Each row is a point. Two turns around zero, p and q, are shown by what they do to some points. Where does a point land after both, in the order given? Backwards means that the second turn is done in reverse. Each puzzle has new turns, and all numbers are rounded.
In the rows, 128 means zero.

Turn p:
[177 133] -> [177 124]
[131 144] -> [134 143]
[ 76 107] -> [ 73 117]
Turn q:
[117 128] -> [117 128]
[154 157] -> [155 156]
[172 103] -> [171 101]
[ 69 124] -> [ 69 126]
Where do these land?
p, then q: [110 127] -> [110 131]
p, then q: [109 172] -> [120 175]
p, then q: [164  84] -> [153  77]

Turn p:
[ 63 143 123] -> [ 78 172 136]
[163 113 104] -> [140  92 103]
[100 118 152] -> [112 139 161]
[187 138 133] -> [182 108 111]
Turn q:
[153  99 161] -> [153 117 171]
[103 188 116] -> [ 85 169  99]
[172 106 111] -> [180 126 125]
[ 84 119 124] -> [ 94 100 118]
Where do these land?
q, then p: [133 135 164] -> [141 150 154]
p, then q: [192  60  73] -> [182  35 114]
p, then q: [100 124 125] -> [100 126 128]
p, then q: [ 94 129 134] -> [ 95 136 133]
q, then p backwards: [116 153 137] -> [100 134 123]
p, then q: [133 166 135] -> [137 164 115]

Turn p:
[119 112 173 164 119 138] -> [135 120 158 180 118 131]
[143 133 114  66  78 115] -> [ 98 107  96  85  78 113]
[ 94 145 161 169 163 171] -> [142 151 183 159 149 174]
[147 123 136 122 188 178] -> [171 105 165 103 163 159]
[103 136 144 122 144 146] -> [119 135 161 123 132 145]
[121  87  74 148 109 105] -> [ 98 115  74 149 164 111]
[ 91 126 163 131 144 113] -> [111 146 173 142 131 112]
[144 163  96  78  75 114] -> [104 134  77  82  76 128]
[190 128  90 153 132  72] -> [174 140  63 130 141  79]
Turn q:
[132 115 158 164 112 128] -> [121 120 160 162 110 123]
[103 193 139 114 163  68] -> [126 190 119  94 133  58]
[129  89 127 181 138 178] -> [129 106 142 195 154 162]
[143  99 106 144 104 104] -> [125 107 102 149  91 131]
[ 78 128 155 121 116 127] -> [ 80 151 151 120 129 132]
[191 136 116  73 153 142] -> [182  86 115  77 151 123]
[110 192  84 109  86 136] -> [152 191 110  90 101 167]
[138  73 138 120 152 141] -> [110  75 125 140 155 129]
Where do these land?
p, then q: [ 90 150 115 143 118 132] -> [131 170 140 131 145 144]
q, then p: [181 148 136 112 123  93] -> [131 104  97 117  98  82]
p, then q: [127 131 102 155 112 173] -> [145 126 125 153 159 171]
p, then q: [174 171 165 104 169  73] -> [166 114 136  71  73  77]
p, then q backwards: [ 95  52  82 174 134 150] -> [102  59 117 145 192 169]
p, then q: [149 136 161  91 114  74] -> [111 129 120  99  63 103]
q, then p: [119 114 153 151 122 157] -> [138 126 161 159 130 140]
p, then q backwards: [ 89 121 111  93 133 172] -> [ 97 101 144  87 110 161]
